Each row of a before or after table is a point. The points were changed in one or more steps. Then noise was added and the rows were shuffled. The steps act on how far a point lies along the listed directions, d1 being the first. Write out the steps. A step turns or swaps two directions, mirrors them in a line or flattens them onto one, adds a multiple of one to another, or multiplies one. Angles are multiples of 10 degrees, from the lower direction toward the higher: turns from -170 to 170, lines from 10 to 170 but not 90. Use the fewest steps. Two steps may share a direction if one is a turn and the other turns, adds or multiplies; they go together, in the order done. Otherwise the lowest direction goes first.

Directions:
(1): [55 -8  7]
(2): [-11 -42  35]
(3): [  0 -36 -42]
Before, 8 rows:
[[ 35  -3  48]
 [ -6  -4 -20]
 [-15 -20  12]
 [-66   7   6]
 [ -6  59 -53]
 [  1  10 -40]
 [ -6  21  37]
 [ 17 -14  46]]
After:
[[-40  79 -28]
 [-15  35 -32]
 [ -9 -26   4]
 [ -8   3 -26]
 [  8  -1  47]
 [ 53 -30  46]
 [-64   2   2]
 [ 36 -30  40]]
Steps: turn d2 and d3 by 30 degrees; add 0.5 times d2 to d1

Directions:
(1): [  7 -60 -16 -11 -38 -26]
(2): [  0  20 -24 -52 -32  38]
(3): [-72  10  -9  12 -21 -12]
(4): [ 10   6 -72  26  15   0]
(5): [-15 -40   4  22   9  61]
Before, 8 rows:
[[ 22  18 -38  49  26  19]
 [-45 -33  13  19 -31 -23]
 [ 13  12 -24  -2  32  18]
 [  3  21  16  -9  -2  36]
 [ 18  15  23  -1  24 -18]
 [ 17  -9 -34 -78 -26  51]
 [-93  29  18  17  -2  -2]
 [ 43   0 -60  -6   9 -68]]
After:
[[-16  29 -30  -6  19  -5]
 [-95 -41  -6  37   2 -17]
 [ 57  11  52  17  57 -32]
 [  8  -3 -74 -21 -16 -24]
 [-22  32  21  11  -2 -10]
 [ 16  48 -52  17   2  15]
 [ 39 -63  28  12   2  25]
 [  4  40   3 -39  -4 -12]]
Steps: add 1 times d1 to d5; turn d2 and d3 by 130 degrees

Directions:
(1): [-23 -70  32 -15  -1   3 -32 -24]
(2): [-33 -25  10  19  37 -18  33  57]
(3): [-18  25  15  12 -19 -68 -43   9]
(4): [-51  -4 -22  31 -34  -6  37 -39]
Before, 9 rows:
[[-26  40 -33  25 -41 -36  -3 -33]
 [ 22  12  -5  -1 -15 -13  25 -13]
 [-21  15 -11   2   6 -18  -6   8]
 [ 34  23 -10 -36  16  59  22  -4]
 [-84 -89  54  -8 -24 -49 -53 -41]
 [-28   0  -7  28 -29  -5  -1 -43]
 [-29   8 -19  30 -14  -7  18  -2]
 [-70  17   0  59 -14 -42  44  20]
 [-14  14 -30  31 -30  42  54 -50]]
After (9 x 8):
[[-19  52   3  34 -43 -57 -28 -19]
 [-30  32 -25   4 -32  18  39 -42]
 [ 25  17   0  -3 -15 -21  15  -8]
 [  9  14  18   6  -6 -28 -53  -5]
 [ -2  21   3  14   3 -29 -24  27]
 [-14 -94  76 -50  25 -17 -83   6]
 [ 40  46  -4 -16   4 -31 -54  19]
 [ -3  29  37  17  32 -53 -23  80]
 [  0  11  -5 -12  21  -2 -11  20]]
Steps: turn d3 and d4 by -100 degrees

Directions:
(1): [  1 -47 -34  50 -44  17   6   3  20  52  -8]
(2): [ -8 -12 -21  -4  67   7 -31 -42  48  25  22]
Before, 12 rows:
[[  5  10  18  15 -80  11  26  42 -40 -13 -22]
 [ 15 -10  -8   8 -57  -2  18  28 -46  22 -24]
 [ -2 -13 -10 -17  37  -6  -3 -34  24  10  15]
 [ -3 -21  -9   8   1  -1   7   8  24   6  13]
 [-11   2  10 -23  54  -4 -32 -23   9  -7   6]
 [ -8   0 -18   2  22  -4  -7  -2  23   6   3]
 [-10 -45 -18  57 -71  31  10  17  -3  39  -6]
 [ -3 -16 -50  -6  95  26 -34 -62  83  46  51]
 [-18   7  -6   5  21  17 -16 -17   9  13   1]
 [  1  11   6   2 -18  12  21  43 -24  -2  12]
 [ -1  -3   3 -22 -34  23  28   3   9   4   1]
 [  9  -9 -19  27 -41   0  18 -15 -18   5 -13]]
After:
[[-22  11   9 -25  83  14 -39 -41  29  -9  36]
 [ -4 -11 -19  13  19  22   0  13  17  31  27]
 [ -3   1   9 -13  14 -10   7  11  10 -20  14]
 [ -4  -4  -5 -27   1  25  14 -16  29  12  11]
 [ -1  -1  21   0 -42  -5   8  27 -40 -17 -23]
 [-14  24  15  -5  -6  10   0   5 -22 -14 -10]
 [  6   8  19 -23 -21 -16  27   7 -28 -26  -5]
 [  3   4 -18   0  32  -3  -9 -49   9  -1   8]
 [  4 -17 -29  -9  48   4 -29 -33  19  47   9]
 [ -4  18   2  -8  -1 -11   8  18  -7 -20  -7]
 [ 16  75  47 -58 -27 -13  40  46 -70 -87   1]
 [ -9 -25 -30  21  34  28 -30 -36  55  48  18]]
Steps: turn d1 and d2 by 140 degrees

Directions:
(1): [ 12 -11  10 -25 -18   0   9  36  82 -26 -27 -34 -42  26]
(2): [ 19   9  24  42   2 -37  56  10  -1  11  58 -56  11  16]
(3): [ 62 -17  22 -28  13  47   6 -22   9  12  57  39 -29  14]
(4): [ 34 -13 -12   0 -36 -14 -61  49 -37  45  10 -29 -32  -4]
(5): [-36  77   2 -41 -19  31  19 -14  -1  51   6 -23 -24  -3]
Before:
[[-16  38  20  -5  12  16  43 -39  -5   2  29  -3  14 -17]
 [ 15 -52  15  -3  24  -8  19 -10  34 -35  -3  18 -16  18]
 [-18  34  -6 -36 -21  11  16  38  27  27 -16 -40 -27  -5]
 [  9  22  20  36   4 -15  27   0 -63  28  49 -18  21  12]
 [ -8 -40 -14   0 -10  -6 -60  -4 -31  -6 -29  57  -6  -1]
 [ 73 -65  10 -18 -37 -35 -42  39  28   1  10 -28 -46  27]
 [ 61 -35 -16 -34 -49  38 -58  23 -10  24  13   0 -47  15]
 [-16  21  -3 -55  34  57   2 -37  57 -25 -35  53 -27  -2]
 [-25 -61 -38   3  -3 -30 -54  13 -45 -23 -64  24  28 -27]
 [ -4 -18  -6   4   7   0 -37 -15 -62 -31 -32  39  14 -36]
 [ 92 -82  35  29 -39 -14   6  95  46 -41  32 -22 -50  32]]
After:
[[-27 -39  -2  15  24 -26   6 -22 -14 -29 -29  24  18  -6]
 [-30  32  14 -25  -2  15  33 -15  41 -18 -16 -16  -7 -10]
 [-52  53  -3  33  45 -13  46 -47 -34   7  10   5  50 -20]
 [  1 -71 -28  22 -39  -9 -83  72 -38 -41 -74  49   1 -27]
 [ 40 -18  31  33   6 -26  29   3 -32 -27  40 -23   2  -8]
 [-10  31 -13 -40  -6  37  -6   6 -21  42   2  10 -10 -24]
 [  8   5  11 -27 -22   9  -1  43  42 -17 -35 -24 -38  31]
 [ 14 -49 -24  -3 -31 -47 -85  19 -48   8 -33   4   0 -14]
 [ 17 -29  14  51  -5 -44   4   5 -38   9  46   0   9  18]
 [ 66 -68  16  21  15 -22  17  -3 -41   5  71   6  12   7]
 [ -8  -5 -38  31 -50 -26 -46  29 -68  30  -8 -46  15 -10]]
Steps: multiply d1 by 0.7; turn d1 and d2 by -130 degrees; multiply d3 by -1
